Every row gives one point. The last column is the point's height on a tilted bowl or saddle (a function of degree 2), plus a little noise. Along how many of its main directions does it bend up, bend down or stay straight?

Points (10 x 3):
[[ 34 -41 -33]
 [ 19 -17 -11]
 [ -5  11 -18]
 [-32 -21 -20]
 [  2 -34 -12]
 [  1  27 -22]
 [ 35  14  -8]
 [ 42 -60 -60]
 [  3 -18 -10]
 [-14  18 -29]]
Directions: 0 up, 1 down, 1 straight

Points (17 x 4):
[[ -8 -29 -30  -9]
 [ 14 -31  11   1]
 [-13  19  24  13]
 [ 48  13 -40  60]
 [-36  -9 -30 -12]
 [-14  31  13  -1]
 [-18 -13 -36 -12]
 [-13  40  -1 -18]
 [-26  14 -39 -23]
 [ -8  -7  33  15]
 [-23 -25  -4  -1]
 [-11  -7 -26  -1]
 [ 29  19  -1  12]
 [ 35  29  10   0]
 [  9  60  35 -51]
 [  9  21   3   1]
 [-59  -7 -36 -20]]
Directions: 1 up, 2 down, 0 straight

Points (26 x 5):
[[  9  -4  15  15 -13]
 [ 14  18   6   0 -11]
 [ 47   1 -16  -2 -42]
 [ -6   2   4  -2  -3]
 [  3 -38  30 -15 -30]
 [ -6 -13 -24 -15  -3]
 [  4 -21  41  25 -43]
 [  4 -20   1  20 -15]
 [ -3 -16 -21 -39   2]
 [ 15   0  14  -3 -11]
 [ 32 -20 -60 -20 -60]
 [  7 -22  -7  21 -15]
 [  2   7   6  29 -11]
 [ 19  18  23  -7 -22]
 [-19   2  17 -41   0]
 [  6 -42  -2  25 -33]
 [-27  -3 -10  27 -22]
 [-11  38  23  -1 -27]
 [-14   6  39  -3 -28]
 [ 37 -13  19   2 -34]
 [ 12  10  -9 -13  -6]
 [ 29  -4   1 -23 -19]
 [-21  -5 -17  -2  -6]
 [-14  15  25 -17 -13]
 [  5  15 -40   9 -19]
 [ -7  -2 -38  -4 -11]]
Directions: 0 up, 3 down, 1 straight

Points (42 x 7):
[[  0  -7 -30 -10   4   5  -7]
 [ 27   1  13 -23  -3 -20  -1]
 [ 26   7  17  28   3  46 -11]
 [ 12 -25 -24  26 -36  39 -26]
 [ 24  23 -30  27  -3  -7 -11]
 [ 28  32   6   4   0 -23  -3]
 [  0   5  -8 -14 -13 -22  -1]
 [ 21  -1   2   0  -8  13  -2]
 [ 22  12  -1 -11   9  -6   3]
 [  8  33  -2  29   1  -1  -3]
 [  7  33   6   6 -12  25  15]
 [-45  -1  16 -20  17 -23 -10]
 [-42   9  27 -15 -29 -50  26]
 [ -7 -18  -4  10   3  37 -15]
 [-57 -20  18  10   5 -21  14]
 [-26 -37  13 -24   5  13 -21]
 [ 18  -8  -6  -3  -9 -15   0]
 [ 30  30  -4  37 -17  19  -2]
 [ 21  14  -7  -6 -27  -1   0]
 [ 17 -14 -14 -13  29  12   3]
 [-35 -40  33  14 -22   9   9]
 [-34  20  35 -30   9   8  -5]
 [-22  26 -10  -7 -10 -27  -4]
 [ 32  36  49  -9  15   8  -7]
 [-24  10  14   0  12  42   0]
 [  0  -9  60  -7  21  -2 -18]
 [ 32   7  -7 -20 -14  -7  -1]
 [-14 -40  -7   2  31 -14  -2]
 [-10  16   1   8  33  14  -8]
 [ -9 -14  -6  16 -32   7   3]
 [ 28  -3  -1 -13 -48 -20 -11]
 [ 18   0 -21  22  17 -32  -4]
 [  3  43 -41  17  -1 -15 -21]
 [ -3  10  -5 -19  26 -20  -6]
 [ 20 -15   7  -7 -31  13 -13]
 [ 19  20  47   9 -24  -8  -3]
 [ 10 -19  38  25  47 -10  -9]
 [-38 -28  11  -1   1  -2  -1]
 [ -3 -26  35  31 -15 -25  20]
 [ 17  14   3  26 -35  18   2]
 [ 11 -53  37 -13 -16  42 -60]
 [-24   6   2 -23 -40 -18  10]]
Directions: 2 up, 4 down, 0 straight

Points (73 x 9):
[[  5   1 -18  15  -4  10   0  15 -18]
 [ 10  10  38   3  -1 -27  10 -25  -8]
 [ 21   6 -45 -20  -8 -17  28  -4 -39]
 [ 14   4 -28 -10  37  -1  26 -21 -33]
 [ -4  24   7  -9  16  15  -1  35 -15]
 [ 33   0 -10   0  -8  -6 -15  10 -17]
 [-10  18  24  -2 -13  -8   6  19 -13]
 [ -3  33 -16  11  27 -20  -2   7 -29]
 [ 25   6  -6  47   8  28  10 -29 -48]
 [ -9   6 -20  19  -9   1  13  -9 -20]
 [-35 -27   1  -7  -2  -7 -30  20 -28]
 [ 15 -28  10   0  42  -8 -15  29 -34]
 [ 22   9  20 -14  -3  -7 -14 -14  -5]
 [ -4   1  10  -6 -45   4  10 -18 -26]
 [ 12 -37 -32  28  -3   4  -2 -19 -48]
 [-44  10   4  -5  -1  44 -13   8 -23]
 [  6  -1  26 -15 -13 -40   4  19 -14]
 [-21  13  23  20  -9  -2 -12  26 -22]
 [ 28  15  23  -6  -7  -2  -8  -4 -11]
 [ 37 -13 -18 -13  13   7  29 -31 -35]
 [  9  12 -19   6  31  11 -14 -12 -14]
 [  8  13   5  -9  19  -6   8 -17  -5]
 [ 21  -2  33  17  -7   5  60  11 -60]
 [-21 -39   8 -27  11  -4  14 -22 -35]
 [ -5  -4  18  -8  19  14  49  17 -35]
 [  3 -13   3 -11   3  10   3  26  -6]
 [-41 -14  19   6   4  31   5  -2 -28]
 [ 43 -15  10   3  22  -1  11 -18 -24]
 [-11  34  -3   0  -5  13 -31   2 -18]
 [-22 -41  15  15 -18   0  34  10 -52]
 [  1 -10  40 -25 -14  -3  22  12 -24]
 [ 17  -6  21 -31  -6  -2   3 -23 -12]
 [ -7  24 -43 -14  16  -3  -7  19 -30]
 [ 24 -42  15  -4  -5 -17   9  17 -34]
 [ 20  -7  30  21 -11 -18  21  -2 -22]
 [ 12  16  24  -6  -7  36 -14  16 -15]
 [ 53  27  17  21  33   4  20 -24 -50]
 [ 12 -25   9  15  16  -2  31   3 -32]
 [ 18 -18   8 -31  26  25  30 -12 -20]
 [-38   7  -4 -14   5  21 -16  19 -12]
 [-15   3  19 -37 -10  36 -10  -7 -14]
 [ 19   5   4 -41  43  13   8  -7 -12]
 [  3  13  12  -5 -10 -24  22  -7 -11]
 [  6 -40 -17   6  55  24  -8  -8 -38]
 [-19  18 -30  15 -11 -25 -25 -18 -24]
 [ 19   1 -18  12   7   8  -7 -15 -16]
 [-17 -14   0 -11   5 -15  -4 -13  -9]
 [  5 -19  10  13  -6 -55 -14  10 -21]
 [ 23 -12 -28 -27 -19   2  19 -13 -28]
 [ 11  13  -3  -5 -21  20 -12  -5 -14]
 [ 10   8  16  -7 -15   4 -16   0  -6]
 [-13   5  -2  42 -22   1   0  -2 -29]
 [ 31 -15 -27  -9  -4  20  16   8 -29]
 [  8 -20 -24  16 -21   8   2  20 -28]
 [ 30 -18 -19 -21   2  30   1 -19 -21]
 [-52   2 -17  20 -16 -49  13  -3 -37]
 [  1  30   3  -4  34   0  28  17 -36]
 [-14 -19 -11  -9 -28 -14   7  13 -14]
 [-19 -11   9   9  -2 -22  -3  23 -15]
 [ 17 -18   3   0  13  30   0  -3 -12]
 [ 15  15 -22  -3 -12 -13 -16 -37 -19]
 [-11 -10   9  10  33 -28  12 -11 -19]
 [-40 -22 -23  -3  -3  14   9  19 -28]
 [-37  34   4   8 -35  -7 -13  -7 -35]
 [-16  -4   9  -9 -24 -22 -33 -18 -19]
 [ 32 -23 -10  21  11   9 -10 -15 -32]
 [-20 -29 -38  11  36 -16   9  12 -47]
 [ 36   9   4  -1   8  32  31  -7 -38]
 [-19  11   7  42   0  -5 -15  -3 -24]
 [ 24   7   3  21  -2  -4   9 -19 -15]
 [  7  21  10  -7  33  11  -3  19 -13]
 [  5   6  -4  20 -23  -7   6 -16 -14]
 [ -7  27   3  21  21  30  20  -9 -31]]
Directions: 0 up, 6 down, 2 straight

Points (60 x 9):
[[-17 -25  13  21   7   1  -4 -13  14]
 [ -5   2 -52  12 -22  -5  -4  -9  -9]
 [-26 -30   0  31  17 -22   6 -16   1]
 [-29 -17 -12  -4   3  13 -11   3  -6]
 [ -1 -13  -3   4  -9  31  -1 -17 -10]
 [ 16   8   7 -11  32 -10  42   8 -29]
 [ -2   8 -26   7 -38 -20 -40   3 -20]
 [ 20  10  17 -25  42  17 -29  -2 -25]
 [-16  -2   1  -7   2 -16 -21   0  -1]
 [ 15 -18  26 -10  17 -29  -1   0 -25]
 [-23 -30   1   4 -13 -11   3   4   3]
 [-16 -20   3  14  20  12 -19 -11   6]
 [-10  -2 -11 -20   2  33 -13 -27  -6]
 [ 38   0  -6 -16 -19 -11 -14  13  -7]
 [-14  -6  -8 -18  15  -6  10   9 -24]
 [ 26   5  21 -10  -3  -3 -27  42   6]
 [ 15 -16 -13  -8  -7  -5 -14  23   0]
 [ 12  -4  -6  -7 -33  -9  22   7 -19]
 [  1  -9   8 -60  -6  19 -25  30 -30]
 [  6  11  -7   3 -15   9  -3   5   3]
 [ -3  -7  -4  26  20   6 -10  -4  -3]
 [ 12 -10 -16   4  11 -39   6   4 -30]
 [ 14   6  -5  23 -11  -7 -34  40 -19]
 [  8   7  -6   3  11 -17 -13 -41 -29]
 [ 14  32   3   8   9 -25   3 -23 -42]
 [-34   5 -29  11   5  -2  22 -20  -5]
 [-16  13  -4  12   8 -11  14  29 -39]
 [-23 -15   3   8  26  -1  -8  30 -50]
 [ -5  -5  -4 -24   8  12   7 -12  -8]
 [-11  -6   7  26  -9 -27   9 -13  -4]
 [-12  12  -4  -8  -3   0 -10 -18   7]
 [ -4 -17  18  -1 -13  13  -8 -18   3]
 [ 34  11  19   2 -11 -31  -2  15 -26]
 [-17  -6   3  -1   5  23  12  -5   2]
 [ 18  31  -1   4   5  -2 -12  25 -15]
 [-28 -10  -7 -12   5 -19 -16  -7 -17]
 [ 38   2 -10 -14  20 -19   3 -15 -42]
 [ -7  -8   5  -9   1  -9  43   3  -8]
 [-37 -11  18  -2  -6   2   6 -22  14]
 [ -9  -5  14 -15  -9  -4  26 -11  -4]
 [ 32  -2  49  -5   2   4  -2  35   8]
 [ 19 -21   5  -9  24 -10  -2 -15 -26]
 [-10 -18 -13 -16  12  -2 -20  11 -19]
 [  7 -19  -3  24 -26 -18  -4  27  -3]
 [  6   7   7 -20  13  -6   7  -1  -8]
 [ 27 -15  11  34  -5  13  26 -14 -42]
 [ 29  10 -30  -5   4   3   7 -17 -12]
 [ -9   3 -39  11 -18  14  46 -25 -25]
 [  4 -32 -15  30 -11  -8  16   8   3]
 [ 16  13 -34  23  11 -27  -1   3 -21]
 [-11   8 -10 -13   0  15  14  15 -12]
 [-13 -10   2 -22  23  20  23   5 -24]
 [  5  -9  -9 -35  29  -4  10  21 -60]
 [  5 -13   3   9  17 -22  10  25 -20]
 [  5 -23  -4  10   6   0 -36   2  17]
 [ -8 -12  10  43 -11  13 -13 -22 -13]
 [ 17   8 -23 -22  14   2 -25   4  -7]
 [-35 -39 -13  13  26  16 -22 -10 -18]
 [ 16 -17 -24  32   5 -11  18  21 -14]
 [ 22 -26  -1  18   7   2  12 -11  -9]]
Directions: 0 up, 4 down, 4 straight

Points (64 x 9):
[[ 23 -12  30 -36 -24  20 -19  24  39]
 [ -1   1  14   8  -2   4  22  36  18]
 [  2  41 -27  15   2  -9 -15   0   9]
 [ 27 -14  33   3 -12  37 -12  21  48]
 [  5 -14   5   7   3   1 -15  22  19]
 [-20  14  11  14   6   5   5 -10  19]
 [-21  12  -9   4   1  -9  -8  10  14]
 [-20 -20 -25 -39  20 -13 -18   1   0]
 [-20   5   5 -10  10 -55  13 -47  31]
 [  5 -13 -23   7 -57  17  14  38 -10]
 [ 22  23   6 -36  11 -10   9   8  25]
 [-31 -18 -27   0   4   3 -13  -6  15]
 [-11 -18   4 -38  22 -11 -44  -7   3]
 [ -8 -32 -34   5 -17 -26 -28 -20  -4]
 [-23  -6 -26  -9  -1 -23  49 -21  23]
 [ -7  14  16  43 -11  -7 -24  -1  14]
 [-48 -21  13   7   3  -3 -25  22   4]
 [ 22  13  -2  -3  -7   3  -8   2  14]
 [ -8  -4  18 -45  13  -6  15  10  23]
 [-48  15   1  11  -1 -56 -25  16  16]
 [ 25  27  -3 -13  10  -1 -25 -26  22]
 [  4  12   0 -36 -14  -8   4  55  30]
 [ 19   9 -21 -33   8   9  18  -8   3]
 [ 13  -6 -11  28 -15  39  14  -3  29]
 [  3   4   6   2   8  -4   5  19  18]
 [ -1  12 -14  36   0  32  10 -60  60]
 [ 27 -10 -11  18  -1   5  38  20   1]
 [ -9  13 -24 -28  -7 -11 -28 -38  12]
 [ 25 -25  -6  -2  25 -19  25  -5   2]
 [-31  -5 -31 -53  20   7  45  -9  32]
 [  0 -21  19 -18  -7  19  15 -17  13]
 [-12  -4 -38   0  28 -14   2  -8  13]
 [-23 -28 -14   3  35   0  25  18  43]
 [ 18 -10 -14  -6  27  18  38   5  26]
 [ 23  21  19  27  19  40   3  17  42]
 [ -3  -5 -51  19  35 -22 -18   2   0]
 [ -4  22   5 -44   1 -45  34 -10  39]
 [ 20   3   8   1  -7  10 -20  -3  25]
 [-18  -1 -11  31   9 -12  19 -17  19]
 [ -8  27 -23  25  46 -29  -2 -16  23]
 [ 29 -15  27   4  20  -7  25  11  10]
 [ 17  -5 -11   5  21 -20   0  14  20]
 [-18 -18  23 -31   2 -23  19  -8  10]
 [ -5   7  -6  -2 -10  41  22  -1  24]
 [  6  10  14 -27  13 -35 -38  33  33]
 [-36   9 -14 -31 -27  -7  11 -14  13]
 [ 11  14 -24  15  -1   9  29 -12   2]
 [ -7  -1  17   4 -17 -10  13  -3   1]
 [ 18 -14  18 -20  -4  39 -23   8  52]
 [ 20 -42  -7  -4   5  19  -8   7  24]
 [  8  11 -31 -11   2  17 -33 -16  10]
 [ 32  -3  -5 -29  18  11  18  -5  18]
 [ -2 -16  14  13 -13   0   9  21   7]
 [-53   1  29  40  11  -1  -1  -9  17]
 [-36  34 -17  -8 -20 -11  10  -9  18]
 [-29  40  36   6  37  24  19  -6  15]
 [-32  -2  35  11   5  17 -32  -4  16]
 [  5   2  -8  -2  25   1  20  14  29]
 [-28   7  14  -2   2 -14   0   6  11]
 [-16  38  -4  49  42 -14  18  15  39]
 [-30  20  -3   6 -31  12  -3  -3  17]
 [-24  18  14   5  -3  -6  17   2  10]
 [-18  10   3  11 -42  26  14  -4  15]
 [-10  17  15 -27 -42 -12 -21   3   8]]
Directions: 3 up, 3 down, 2 straight

Points (68 x 9):
[[-23   5 -39  21  19 -13 -14  -2  19]
 [  3 -35 -13  23 -38  10   7  10  30]
 [ -1   3   6 -10 -30   6  -8  27  28]
 [  6 -29  16  -6  31 -29  52  -1  30]
 [ -5 -26  -2   1  18  27  -2  19  21]
 [ 26  -5 -11  -7 -11  -7 -36  25  28]
 [ 12   4  25 -29  22 -14  20  -2  14]
 [ 28  -6  10  -9 -28  -3 -24  -6  24]
 [-26 -22 -19  14 -17 -28   6 -15  22]
 [ 13  20   6 -12  27 -12  41   2  19]
 [  3  -5 -16   4   2 -22 -30  -7  14]
 [ 29  12   2 -10  -7  -6  24   8  16]
 [ 29  -3  19  -3  27   6 -16 -16  17]
 [-19  22   5  10 -12 -19  -1 -11  14]
 [  3   1 -10 -49  11 -12  14  26  28]
 [  2  22  23   1   4  10 -18 -15  18]
 [-32 -29  14 -21  -9   6 -14 -12  26]
 [-38  28  -9  14 -46  -3   6 -30  48]
 [  9   6  -4  14   4  15  22  21  15]
 [ 13 -10  -5 -13  -1  13   1  -4  11]
 [ 11 -21 -15  -4  22  -9  13 -14  13]
 [ -1   9  -6  18  19  26   6  -9  15]
 [ -9   9  -2  14  25  -5 -15  31  17]
 [-28   6 -23 -17  16  -1  -9  26  18]
 [ 10   5 -11  10   6  19  -8   2  11]
 [ 18 -25  17   5  -7  11  -5   9  15]
 [ 14   4  -6  12  19 -20  27   0  10]
 [ 20   0 -18  -1 -13 -26  36 -18  23]
 [ 28 -11 -17  -3 -17   6   8   7  16]
 [ 17  -2   0   2   1  -3 -13  -9   7]
 [ -3  40  -5  22   5  11   3  14  18]
 [-28  -6 -15  -4   1  17  23 -14  20]
 [-44   5 -18 -21   1   8 -28  -7  26]
 [  6  17 -26 -16   0 -14  -2  -9  12]
 [ -4 -27   5 -12  -1  11  36  12  24]
 [  8  -1 -37  46   1  -8   1  14  26]
 [-22  20  13 -31   3  19  -3 -26  29]
 [ 19 -21   9  14 -11  36   5   1  25]
 [ 13  -8 -27  18 -13   1   8   5  14]
 [ -3  15 -26  -1 -22  23  13  22  28]
 [  0  -5  -7  28   8  17  10  -7  14]
 [ 45 -21  -7  12 -18  23  17  -8  29]
 [ 31 -10 -17   2  19  -3  10  23  17]
 [ -9 -19 -20 -18  15  30  28  15  31]
 [ 13   7   8 -18  17  10  19 -10  14]
 [-12  19  13   0  21  23  11  43  30]
 [ -3  21 -14  18  28   3   7  -3  12]
 [  3  11  24 -29 -33   5 -25   4  40]
 [ 10  -1   9 -20  27 -12 -35  -3  18]
 [-28  36  -2  -8 -10  -2 -13  18  25]
 [  7  11  11  19 -33  13   5 -25  27]
 [-14   2 -35  16  21  12  -5   1  16]
 [  5   1   0 -26  12  13  30 -12  21]
 [ 25  -6  52 -20  11  33  10  -7  38]
 [-12   0  28 -22   6   3 -28  25  27]
 [ 15  -5  14 -14  -1  13 -24   3  17]
 [-25  33   3  -2 -20   6  -8  23  30]
 [ 13 -11   6 -38  -7  38   8 -18  36]
 [ 12  18  41  35 -22  -5  21 -60  60]
 [ -1   5 -15 -10  10   6  -3   4   7]
 [-34  25  -5 -26   5  -3  14  -6  20]
 [-33  27  43  18 -23 -13  24  -3  36]
 [-36   4   0   2 -20  13  14  19  24]
 [ -9   1  15  18 -21  -6  -2 -10  15]
 [ 25 -16 -20  12  25   1  30 -44  40]
 [ 13  18  -4 -17  30  31 -23   6  26]
 [  5 -12 -24  21 -33   2   6  -7  21]
 [ 25   8   1  -4  52  -6  10   7  20]]
Directions: 8 up, 0 down, 0 straight
